Every row gives one point. Any point is a mix of the corners, with weights that add up to 1. It lies inside the corners' shape when no weight is negative. Is each point inside? If not, which corners have a negative weight?

Corners:
(1): 32; -14; 12
(2): -24; 8; -23
(3): -7; -20; 47
(4): -28; 12; 54
Points:
-28; 7; 26 -> outside (1)
-18; 2; 27 -> inside
-8; -16; 43 -> inside
-23; 7; 49 -> inside

Corners:
(1): 20; 15; 3; 26; -5; 4
(2): 35; -33; 16; -31; 31; -3
(3): 58; -13; 62; -20; 12; -26
(4): -39; 30; -18; -23; -20; -3
(5): -51; 24; 20; 42; 54; 8
(6): -12; -42; -62; -85; -47; -41
(7): -22; -7; 12; 5; -5; 9
Points:
11; 3; 14; -7; 2; 0 -> outside (5, 6)
3; 5; 15; -17; 2; -10 -> inside
25; -18; -5; -40; -16; -15 -> outside (5)
33; -16; 34; -8; 28; -14 -> outside (4, 7)
36; -6; 40; -10; 10; -17 -> inside
7; 3; 9; -2; -3; -10 -> outside (2)

Corners:
(1): 2; -9; 13; -28; 1; -5; 4; 11; 8; 79; 0
(2): -63; 45; 18; -2; 10; -41; 40; 8; 12; -28; -18
(3): -8; 24; 32; 5; 64; -3; 14; 2; -11; -37; -76
(4): -31; 4; 10; -75; -10; 27; -11; 9; -36; 22; 27
(5): 36; 21; -7; 56; -5; 19; -22; -33; -41; -31; -18
(6): -28; 23; 2; -54; 16; 52; -52; 1; -2; 42; -68
(7): -10; 0; 36; 16; -2; 46; -19; 5; 6; 10; -10
(8): -66; -3; -20; 21; -30; -55; 43; 31; -61; -65; 43
(9): -4; 0; 3; -32; -3; -2; -39; 32; -9; -11; 49
(10): 23; -45; -20; -34; -32; 1; 32; -26; -19; -29; -10
(11): 22; -37; -6; 4; 28; 15; 10; -41; -29; 15; -1
(12): -44; 2; -86; 30; -17; 48; 34; 33; -1; 61; 10
Points:
-14; 7; 7; -10; 2; 10; 2; 7; -12; -4; -15 -> outside (11)
-21; 7; -2; -18; 1; 15; -1; -2; -16; -7; -13 -> outside (1)
19; -10; 25; -20; 6; 5; -6; -15; -16; -5; 2 -> outside (6, 8, 12)
-4; 5; -2; -26; 18; 21; -4; -9; -18; 0; -18 -> outside (1, 7, 8)
-24; 10; 7; -23; 9; 8; 1; 6; -18; -2; -13 -> inside
-20; 13; -14; 6; 5; 6; 1; 7; -19; 9; 1 -> outside (7, 10)
-12; 0; 4; -29; 0; 10; -7; 9; -9; 33; 1 -> inside

Corners:
(1): -46; 20; -21; 42; -8; 53; -75; -10; 36; -5; 20; -49; 35; -43
(2): -26; 29; -15; 8; 34; 35; 10; -5; -11; 34; -40; -23; -33; 14
(3): 30; -28; 45; -24; -14; 11; 40; -18; -45; -4; -42; 6; 26; -68
(4): 29; 31; -33; -16; 5; -2; 0; 7; -61; 16; -31; 9; -11; -8
(5): 27; -10; -17; 25; 20; -47; -41; 19; 49; -33; 4; -66; 5; -11
(6): -29; 25; -23; 10; -1; 41; 24; 2; -55; 8; 14; -23; 14; -57
(7): -42; 2; 15; 40; 23; -43; 34; -8; 10; -36; -30; 26; 68; -39
(8): 30; -7; 16; 28; -22; 6; 28; 20; -21; 10; -22; 14; -62; -1
(9): 33; -55; -24; -24; 26; 23; 10; -41; 29; -22; 5; 0; -63; 11
(10): -13; -18; -43; 20; -36; 46; -2; 9; -30; 33; -20; -10; 35; 3
(11): -4; 24; 37; 34; 43; 24; 23; -39; 3; -30; 24; -43; -6; 2
(12): 22; -2; 51; -27; -24; -15; 31; -39; -16; 29; 6; -9; -10; -20
(13): -39; -21; 10; 1; -54; -1; -31; 0; 40; -47; -19; -24; 48; -61
(14): -31; -32; 13; 49; 1; -25; -24; -11; -27; -43; -53; 6; -5; -11
(15): -50; -47; 65; -27; -17; -43; -76; 17; 58; 1; 8; 2; -24; 31
Points:
-8; -8; -14; 7; -5; -3; -7; -8; -4; -11; -32; -4; 20; -27 -> outside (6, 8, 11, 15)
-21; -7; -17; 19; 2; -4; -20; 14; -5; 1; -18; 0; -5; 2 -> outside (3, 11, 12, 13)
-4; -5; 5; 4; -2; 5; 1; -1; -12; -4; -7; -15; 1; -26 -> inside
4; -12; -8; 5; 0; 20; -4; 7; -31; 16; -29; -4; -32; -9 -> outside (7, 11, 12, 13)
17; -8; 5; 3; 14; 13; -3; -18; -4; 3; -6; -15; -31; 9 -> outside (6, 7, 13)
3; -11; 2; 1; 0; 3; 9; -7; -13; -6; -15; -5; -9; -16 -> outside (1)
3; -18; 7; -10; -19; 25; -4; -17; 1; 8; 7; -11; -8; -12 -> outside (2, 5, 7, 14)
